Rows are points. The points of each table are mixes of a few directions, plus a little noise. Count the directions of each table, and those that both share. Where both have some left over, give the other angles between the two spaces (their principal angles), to ten degrees, smallest first.

First (6 x 2):
[[-32 -28]
 [ -2  -2]
 [ 21  18]
 [ 50  44]
 [-34 -30]
 [ -2  -2]]
Second:
[[  2   1]
 [  0  -2]
 [  2   1]
 [-47 -41]
 [ 35  32]
 [ 39  34]
 [-30 -26]]
Directions: first 1, second 1, shared 1

First, 8 rows:
[[ 23   9   8 -10  35  37]
 [-14   0  -8   3 -24   7]
 [ 21 -17 -12 -14   4  41]
 [ 27 -48 -25 -19  -6  17]
 [-16 -34 -11   8 -32 -71]
 [ 14  28  33   6  55 -25]
 [ -4  -8 -13  -5 -21  22]
 [-54  66  30  32 -11 -26]]
Second:
[[-29  49  11  11 -11  39]
 [ -8  11  17  13  16 -52]
 [ 26 -28  -2  -8  21 -26]
 [ -5   8  -6  -3 -14  37]
 [ 45 -44   0 -14  37 -37]
 [-20  27  12  13  -1 -14]
 [-46  20  -9  14 -53   5]
 [ -9  -2 -23  -8 -38  67]
 [ 51 -40  -1 -19  45 -21]]
Directions: first 3, second 3, shared 3

First:
[[ 35   7 -14  54 -15 -23 -37   4 -20   2  52]
 [ 56  12 -24  87 -23 -35 -60   8 -33   2  82]
 [-39 -10  16 -60  15  25  39  -5  21  -1 -56]
 [-23  -3   8 -33   8  13  22  -3  13  -1 -33]
 [-42  -9  17 -63  19  26  43  -6  25  -2 -62]
 [ -5  -1   2  -7   4   2   5  -1   3  -2  -8]
 [ -6   0   1 -10   4   4   8   0   4   0  -9]
 [ 22   7  -9  34 -10 -12 -22   4 -12   1  31]]
Second (8 x 11):
[[-40 -61 -16   3 -16  -8  37 -22 -15   9 -52]
 [-24 -11 -41   4 -20 -15  -4 -36 -12 -19 -13]
 [-12  55 -19  35  42 -31  -7  -3   9  -1  13]
 [-10 -38  -9 -45 -18  13  31  -3   6 -11 -31]
 [ -1 -22  29  -2  -4  38   1  16  -2 -25  10]
 [ 30  47 -22  34  30 -37  -5  25  10   2  39]
 [ 19   8  79 -62 -19  59 -37   2   8  41  -7]
 [ 35  20  -1  35   4 -17 -19  20  -4   8  40]]
Directions: first 1, second 6, shared 1

First, 8 rows:
[[   2  -52   23  -12   -5   -7  -10   27   -3   10   17   37   14  -22
    35  -13    8   16    0   11]
 [  14  -14   16  -17   -2   -1    4   -4   -5   -3   -8    3   -4   -9
    -6    6    6   -2   -6   -9]
 [ -83   59  -50   54   29   42  -47   -1   66  -17   23   -4   -9    9
    68  -26  -33   15   57   55]
 [   6   56  -22    7    2    2   18  -32   -6  -11  -24  -42  -16   25
   -52   20   -5  -21   -7  -19]
 [  -1  -18   30  -38   13   25  -21  -23   24  -30  -20   11  -20  -31
    20   10    1    3   11   -5]
 [ -17  -43    6   11   -2   -5  -16   39    6   18   32   40   21  -15
    54  -25    1   23    9   27]
 [  25  -23    7   -1  -16  -27   20   19  -30   22    7    6   16    7
   -19    0   12   -2  -22  -11]
 [  53   37   -9   -5  -20  -30   54  -25  -51   11  -31  -49   -4   35
  -100   31   11  -33  -42  -48]]
Second:
[[  5   3  -5  39 -19  18   8  16  -9   7  16  17   8  13 -13 -13  17 -18
  -10  16]
 [ 18  35  -1 -76  48  30  -7 -51  25 -14 -40 -41   0 -16  26   6 -26   6
  -11 -40]
 [-15  29  13 -35  45  78 -21 -56  58 -45 -34 -16 -25 -29  19   0 -13 -14
    7  10]
 [-22 -58   3 -20 -40 -64  17  58 -53  38  32  34  50   8  29   1   8   7
  -10  30]
 [ 19 -49  26  35 -38 -38  -7  29 -24   0  18  37 -19  -4 -26  10  28  10
   15 -10]
 [ 23  30   2   1  84  62   3 -46  76  -7 -29 -48 -25 -27  -8 -30 -30  16
  -15  -9]
 [-40   4 -18  10 -14 -46  -2  15 -10   2   8  -8  -3  14  -2  17 -12  10
   25  17]
 [ 18   6  -8  51 -54  -6   4  23 -41   7  23  28   6  30 -27   1  32 -23
   -4  -6]
 [ -3   0 -10  -7 -13 -35   5  12 -22  13   6  -4  10  12   0   8  -3   7
    3  -8]]
Directions: first 3, second 6, shared 2; angles 40
